Each point is reached from the start by the listed moves, each made once or not at all, plus a little noise. Say if it took an odd or an even number of moves. Then give how often each move was made.

Moves:
(1): -1.31,+1.24
(2): -1.51,-1.29
Start: -0.10,-0.11
Points:
-2.74,-0.11 -> even (1, 1)
-1.10,+1.12 -> odd (1, 0)
-1.78,-1.48 -> odd (0, 1)

Moves:
(1): +0.56,+0.96,-1.35,-0.96,-0.47
(2): +0.43,-0.41,-0.71,+1.19,+0.56
(3): -0.44,+0.85,-0.67,-0.88,+0.30
(4): -2.85,+0.72,-0.23,-1.38,-0.99
Start: +0.34,+0.08,-1.14,-0.44,+0.23
Points:
+0.84,+1.47,-3.88,-1.11,+0.62 -> odd (1, 1, 1, 0)
-2.96,+1.66,-2.06,-2.66,-0.46 -> even (0, 0, 1, 1)
+0.84,+1.03,-2.55,-1.42,-0.23 -> odd (1, 0, 0, 0)

Moves:
(1): +0.52,-1.22,-0.68,+1.61,+1.46,-0.52,+0.78,+1.25
(2): -0.88,+0.66,+0.40,-0.27,-0.15,-1.29,+2.04,+0.71
(3): +1.94,+0.20,+0.28,-0.79,-1.65,-0.85,-0.26,+0.09
(4): -0.61,-0.87,+0.72,-1.43,+0.60,-1.39,-0.76,+0.91
(5): +0.67,+0.51,-0.09,-1.51,+1.32,+1.05,-0.66,+0.60
(6): +0.78,+1.57,-0.20,+0.12,-0.13,-1.38,+0.14,+0.42
(7): +1.09,+0.26,-0.65,+0.49,+1.42,-1.45,-0.82,-2.43
(8): -0.14,+0.56,+1.91,+1.51,-0.33,+0.29,-0.29,-0.15
Start: +0.01,-0.42,+0.04,-0.24,+0.56,-0.07,-0.21,+0.30
Points:
+0.98,+2.09,-0.40,+0.10,+1.71,-4.16,+1.15,-1.01 -> odd (0, 1, 0, 0, 0, 1, 1, 0)
+0.81,-1.07,-0.24,-1.33,+5.21,-3.70,+0.38,+1.33 -> odd (1, 1, 0, 1, 1, 0, 1, 0)
+0.15,-1.59,-0.16,+0.14,+3.89,-4.74,+1.03,+0.76 -> even (1, 1, 0, 1, 0, 0, 1, 0)

Moves:
(1): +0.28,-1.40,-0.04,+0.46,-1.63,-0.58,-0.01,+0.74,-0.44,+0.96,-1.65,+0.16,+0.32
(2): +0.38,+1.44,+0.44,-0.44,-0.81,-0.09,+0.47,+0.06,+0.76,+0.26,+0.22,-0.12,-0.03
(3): -0.64,-1.55,+0.36,-0.19,+0.89,+0.70,-0.68,-0.09,-1.09,-1.59,-1.14,-0.68,-0.21
(4): -0.90,+0.41,-0.88,+0.18,-0.55,+0.42,+2.55,+0.66,+0.55,+0.01,-0.74,+1.14,-0.42
(5): -0.03,+0.59,-0.08,+0.23,+0.00,-1.16,+0.54,-0.34,-0.44,+0.31,+0.00,-0.40,-0.21
(6): -0.41,+1.67,+0.25,+0.49,+0.83,+0.78,-0.59,-0.33,-0.80,-0.57,-0.17,+0.46,-0.09
(7): +0.03,+0.19,+0.24,+0.20,-0.23,-0.43,+1.30,-1.45,-0.45,-2.36,-0.23,+1.07,+0.13
(8): -0.17,+0.55,-0.35,-0.12,+0.43,+0.75,+0.25,+0.57,-0.46,-0.97,+1.53,-0.37,-0.99
(9): -1.06,-1.76,+0.12,-0.15,+0.96,+1.14,-1.28,-0.61,-0.25,+1.03,+0.22,-1.10,-0.15
(10): -3.21,-1.12,-1.63,-1.12,-0.60,+0.16,+1.20,+2.14,+1.26,-0.13,+0.68,+1.13,-0.08
(11): +0.06,-0.26,+0.00,-0.63,+0.23,-0.31,+1.18,+0.51,-0.59,-0.15,-0.18,+1.00,+0.58
Start: -0.58,-0.07,-0.34,+0.13,+1.44,-1.16,-1.09,-0.22,-0.23,-0.01,-0.03,-0.43,-0.47
Points:
-3.31,-2.78,-0.53,+0.97,+1.80,+1.27,-1.12,+0.20,-2.35,-0.06,-3.51,-0.63,-1.05 -> odd (1, 0, 1, 1, 0, 1, 0, 0, 1, 0, 0)
-3.55,-1.81,-2.19,-0.47,-0.62,-1.19,+1.66,+1.72,-0.27,-2.47,+0.24,+1.62,-1.10 -> even (1, 0, 0, 0, 0, 0, 1, 1, 0, 1, 0)
-1.53,+2.50,-0.39,+0.59,-0.77,-2.58,+4.48,-0.20,-1.82,-1.47,-2.65,+2.86,-0.22 -> odd (1, 1, 0, 1, 1, 1, 1, 0, 0, 0, 1)
-4.42,+1.20,-2.49,-1.74,-0.28,-2.20,+5.09,+2.76,+1.38,+0.20,+0.08,+2.47,-0.55 -> odd (0, 1, 0, 1, 1, 0, 0, 0, 0, 1, 1)
-5.25,-0.83,-1.55,-0.84,+2.55,-0.90,+1.29,-0.34,-1.37,-1.97,+0.41,+1.76,-0.13 -> even (0, 0, 0, 0, 1, 1, 1, 0, 1, 1, 1)
-4.53,+0.00,-2.90,-0.51,+0.51,-1.73,+2.97,+2.16,+1.20,+0.19,-0.18,+1.47,-1.23 -> odd (0, 0, 0, 1, 1, 0, 0, 0, 0, 1, 0)
-3.64,+1.28,-1.81,-1.33,+0.50,-1.34,+1.27,+2.28,+0.83,-0.51,+2.41,-0.37,-1.60 -> even (0, 1, 0, 0, 1, 0, 0, 1, 0, 1, 0)
